Every row gives one point. Each copy is the shape, with its points in the same order, stretched, turned, moved and blurred by noise. Say if it was mirrored as well.
In the rows, zero is written as 128.

Shape (7 x 3):
[[110 133 115]
 [144 155 155]
 [172  90 135]
 [118 132 110]
 [139  94  98]
 [130  92 122]
 [ 74 140 161]]
Copy 1 (7 x 3):
[[152 126 119]
 [121 173 116]
 [ 90 119  86]
 [148 123 111]
 [127  93  89]
 [117 105 111]
 [143 147 178]]
Copy 1 is: mirrored
Copy 2:
[[136 129 110]
 [179 166 146]
 [155 102 199]
 [125 128 117]
 [111  98 154]
 [142  86 139]
 [184 130  63]]
Copy 2 is: mirrored
Copy 3 (7 x 3):
[[142 140 120]
 [167 118 153]
 [ 96  64 124]
 [137 135 113]
 [ 91 100  97]
 [104 107 121]
 [160 174 177]]
Copy 3 is: only turned
Copy 4, 7 rows:
[[120 104 146]
 [166 143 162]
 [119 171 102]
 [118 107 135]
 [ 98 129 100]
 [ 93 140 118]
 [119 121 201]]
Copy 4 is: mirrored

Shape, 7 rows:
[[101 117 139]
 [136 117  94]
 [128 129 159]
 [ 74  97 102]
 [ 77 135 143]
 [144 150 118]
 [172 133  67]]
Copy 1, 7 rows:
[[128  94 142]
 [143 148 117]
 [145 107 166]
 [119  89 104]
 [100  75 147]
 [125 149 150]
 [144 199 113]]
Copy 1 is: only turned
Copy 2, 7 rows:
[[126 124 142]
 [108 137  90]
 [145 151 149]
 [ 93  96 125]
 [143 107 147]
 [149 146  95]
 [113 154  47]]
Copy 2 is: mirrored

Shape (9 x 4):
[[103  94 118 116]
 [155 150  97 133]
 [197 103 137 135]
 [114 102  94 122]
 [109 112  80 135]
 [121 116 100 119]
 [122 186 122  95]
 [112 158 133 132]
 [106 193 133 129]]
Copy 1, 9 rows:
[[162  93 134 133]
 [148 146 104  82]
 [159 183 153 105]
 [178  92 129 103]
 [179  93 110  99]
 [161 108 128 103]
 [ 82 118 109  93]
 [122 117 100 125]
 [ 88 125  83 117]]
Copy 1 is: only turned
Copy 2:
[[151  83 110 137]
 [151 141 170 115]
 [165 186 121 130]
 [171  86 137 128]
 [170  78 156 130]
 [157  97 145 119]
 [ 99 126 163 101]
 [107 122 142 140]
 [ 81 126 163 132]]
Copy 2 is: mirrored

Shape, 11 rows:
[[125 127 157 118 175 165]
 [142 144 139 162 142 124]
 [142  95 100 160 117 117]
 [173  93 131 133  91 124]
 [ 94 156 128 125 179 106]
 [174 125 138 133  74 124]
 [124 111 165 125 102 140]
 [125 100 113 139 138 117]
 [138 123 102 113 146 135]
 [ 95 140 124 160 206 127]
 [ 81 135 122 141 103 168]]
Copy 1:
[[137  81 142 101 187 166]
 [135 129 109 143 153 154]
 [134 106 101 149 106 129]
 [159 112 127 169 115 110]
 [127 121 122  70 150 171]
 [155 149 138 181 128 102]
 [148 115 175 136 126 146]
 [134 101 115 117 124 137]
 [125 107 119 110 154 122]
 [117  94  97  79 168 189]
 [ 76 120 170 117 148 160]]
Copy 1 is: mirrored
Copy 2 (11 x 6):
[[108  78 163 150 142 143]
 [117 107 115 144 136  85]
 [104 136  69 120 117 105]
 [146 114  83  87  98 117]
 [ 89 135 177 153 169  93]
 [172 124  97  93  95 109]
 [125 105 136 130  75 125]
 [ 94 131 109 129 129 110]
 [109 130 115 111 156 140]
 [ 57 116 144 178 175 100]
 [111 142 121 188 101 147]]
Copy 2 is: only turned
Copy 3 (11 x 6):
[[128 158 116  96 149 156]
 [154 162 143 168 137 129]
 [154 102 133 175 150  83]
 [157  76 162 161 106 112]
 [ 92 206 125 131 146  95]
 [143  89 168 180  82 135]
 [107 111 169 149 134 159]
 [133 123 133 147 155  85]
 [123 123 102 128 123  97]
 [137 208 106 126 192 105]
 [ 80 120 103 183 158 162]]
Copy 3 is: only turned

Shape, 11 rows:
[[174 107 116 124 109 136]
 [112  90 102  80 134  94]
 [125 107  90  90 102 164]
 [127 111 123 110 147 139]
 [ 94 105 115  94 185 159]
 [125 152 109 140 154 118]
 [124 132 153 173 105 122]
 [158 120  59 134 102 106]
 [ 87 106 147 106 162 111]
 [122 136 114 159 130 126]
 [146 132 151 110  76  93]]
Copy 1, 11 rows:
[[113 118 142 112  86 161]
 [112 146 164  87 141  81]
 [ 77 128 160 131  99 104]
 [107 117 141 115 140 110]
 [ 79 113 144 109 189  69]
 [107 140  98 115 151 115]
 [153 140 126 163 119 155]
 [ 90 169 130 104  98 144]
 [131 128 148 115 176  78]
 [114 148 116 139 139 133]
 [168 131 136 127  66 139]]
Copy 1 is: mirrored
Copy 2 (11 x 6):
[[130  62 114 123 102 104]
 [104 100 136 138 189 104]
 [118  61 157 137 149 160]
 [121 105 129 157 134 129]
 [ 89 128 137 186 160 165]
 [103 145 125 117 126 124]
 [175 142 133 131  93 111]
 [ 94  77 152  82 119  98]
 [126 152 125 169 171 121]
 [128 137 144 119 104 128]
 [192  95 104 117 136  84]]
Copy 2 is: only turned
Copy 3 (11 x 6):
[[147  75  70 144 103 139]
 [189 109 123 102 149  79]
 [117  66 135 118 107 100]
 [130 108 116 105 117 115]
 [107 121 152  55 107  80]
 [124 135 103 142 125  99]
 [140 138 119 207 119 155]
 [172  80  72 175 101  77]
 [154 151 152 100 150 109]
 [131 130 114 173 108 108]
 [172 108  98 179 177 167]]
Copy 3 is: mirrored
Copy 4:
[[147 108 142 131 159 154]
 [172 116  88 155 141  90]
 [122 116  96 166 138 129]
 [124 135 119 136 139 107]
 [101 169 104 154 140  74]
 [150 161 116 109 104 137]
 [122 109 152 108  84 133]
 [193 137 112 147 124 179]
 [126 127 104 129 118  61]
 [140 148 132 122  95 139]
 [163  56 108  97 123 131]]
Copy 4 is: only turned
